Each row is a point. The last column is the point's height on a tilted bowl or saddle (a function of degree 2), plus a little noise. Count its main directions that bend up, bend down and stay straight.

Points (16 x 4):
[[ 13  12 -15  19]
 [ -7 -20  32  12]
 [ 33  -2 -23  33]
 [-15 -37 -44  46]
 [ 22 -23  23  24]
 [ 22 -40  22  33]
 [-18   6  -8   9]
 [-22 -22   5   8]
 [ 29  -6   9  24]
 [ -2  -7   4   8]
 [ 55  17  11  56]
 [ 26  -5  -5  22]
 [ 47   6  23  45]
 [ 36   2  27  35]
 [ 21 -60 -12  60]
 [-12  -9  46  17]]
Directions: 3 up, 0 down, 0 straight

Points (16 x 4):
[[ 26  23   4   3]
 [  9  18   0   4]
 [-16  -5  26 -11]
 [-13  -8  36 -14]
 [ -9 -49 -20 -16]
 [-24 -28 -60 -60]
 [  6 -21  27  -3]
 [ -9  18  41  -2]
 [ 10 -13 -15  -6]
 [-21   2  -9  -9]
 [ 44   4  22   4]
 [-20  21  18   6]
 [ -3 -34 -30 -20]
 [ 13 -14 -14  -3]
 [ 11 -30 -15  -3]
 [-16 -17  13 -15]]
Directions: 1 up, 2 down, 0 straight

Points, 22 rows:
[[ -6 -23  12  -6   1]
 [-27 -15 -34  13 -16]
 [ -1  -6  11  17   9]
 [-23  32  19  21  15]
 [-27   6  -4 -26 -17]
 [ 10  -1  -1  26  11]
 [ 21  11  -8 -58 -39]
 [ 10   3  51 -10  -3]
 [-15  31  15  12  15]
 [ 25   0  -4 -17  -7]
 [ -5 -29  -1 -25  -8]
 [ 27 -54 -58 -31 -60]
 [-35 -31  20  32  -3]
 [ 16   1  11  26  13]
 [ -4  -2 -21 -49 -34]
 [ -7  14  32  37  15]
 [ 60  14  -9   0  -8]
 [  3 -28 -47   5 -25]
 [ 15 -33 -18  22  -8]
 [-12   8  24 -17  -4]
 [ 38 -20  16 -20 -11]
 [ 11  -1  -4   9   6]]
Directions: 1 up, 3 down, 0 straight

Points, 22 rows:
[[  7 -10 -20   3 -25]
 [ -8  35   8  18 -14]
 [-25   4 -60  -4 -17]
 [-18 -11  36  -6  -3]
 [  6 -23  -7   1 -15]
 [ 13  18  24  -3 -16]
 [ 48 -29  -1 -17 -24]
 [-15 -13   7 -45 -56]
 [-27 -10  -1   7   3]
 [ 33  18  15  22  -4]
 [ -4  11  13  22  14]
 [  6  -5  29  46  59]
 [-21   9  16 -13 -21]
 [ 35 -15  11 -25 -20]
 [  6 -10 -17  -2 -27]
 [-48  -6  15   6   0]
 [-20 -10 -14   0 -10]
 [ 25  14 -12 -17 -57]
 [-34 -36   9   4 -10]
 [ 11  14   5  28   8]
 [ 39  14  -9 -14 -60]
 [-14  20   4   2 -11]]
Directions: 1 up, 2 down, 1 straight

Points, 45 rows:
[[-12  19  21 -22  19  13  11]
 [-23   9 -46  12 -16 -28  28]
 [ 37  23  -8 -12 -13 -39 -12]
 [ 18   5 -38   4  41  30  37]
 [  7  -3  -6  33   7 -25  17]
 [-13  17  15 -16 -21   6   5]
 [-14  33   2   2 -14 -35  -7]
 [ 31   6  -6 -21 -13   0   7]
 [ 16  16 -23 -25  51 -60  60]
 [-22  -2  -7  36  12 -11  22]
 [ 48   9   4  -8 -19   0   3]
 [-35  -3   8  49 -17 -43  10]
 [ 20  -5  23  -5  -4   3   2]
 [-15  11  55 -34   2  28  26]
 [ 16  12  -7 -10 -22   3  -1]
 [ -2  -6 -13  34 -30 -30 -13]
 [-25  26   8  47   6  26  26]
 [-17  -9 -21  12 -17  25  12]
 [ -2 -25 -31   1  -4 -34  35]
 [ 13 -29  27 -19  -2   7  10]
 [ 21   2  -9 -15 -30 -27 -10]
 [ 51  32  20  36 -13 -24  -7]
 [-10 -34 -17  -5 -14   1  20]
 [  4 -19 -12  19 -15   7   5]
 [-22 -16  40  18 -37   2   1]
 [-32   6  23  42  19 -28  36]
 [ 10 -16  -3   3  -1 -30  13]
 [-38 -14   8  13   1 -10  19]
 [  0   2 -24  -8   8  14  16]
 [-31 -32 -20  -7   2   3  25]
 [ -6  12  15   0   2  16   5]
 [  7  47  -3   6   4   6  20]
 [  4   5  12  12  12 -18  10]
 [-17 -16 -20  29 -23  -6   7]
 [ 16  19 -10 -36 -25   1   6]
 [ 41  15  22  -5   9 -39   8]
 [ -4  11  34  47 -54 -33 -52]
 [ 21  19 -42  -3   5  17  36]
 [-35  14  -2 -13 -13  17  21]
 [-20  24  33   9  -9  53  27]
 [ 45  16   4 -40  29  11  25]
 [ -2  40  21  34 -28   3  -7]
 [ -9   6 -23   9 -22  26  13]
 [ 24  -8 -21  19  17  -2  31]
 [ 15  16 -21  21  16 -13  27]]
Directions: 4 up, 1 down, 1 straight
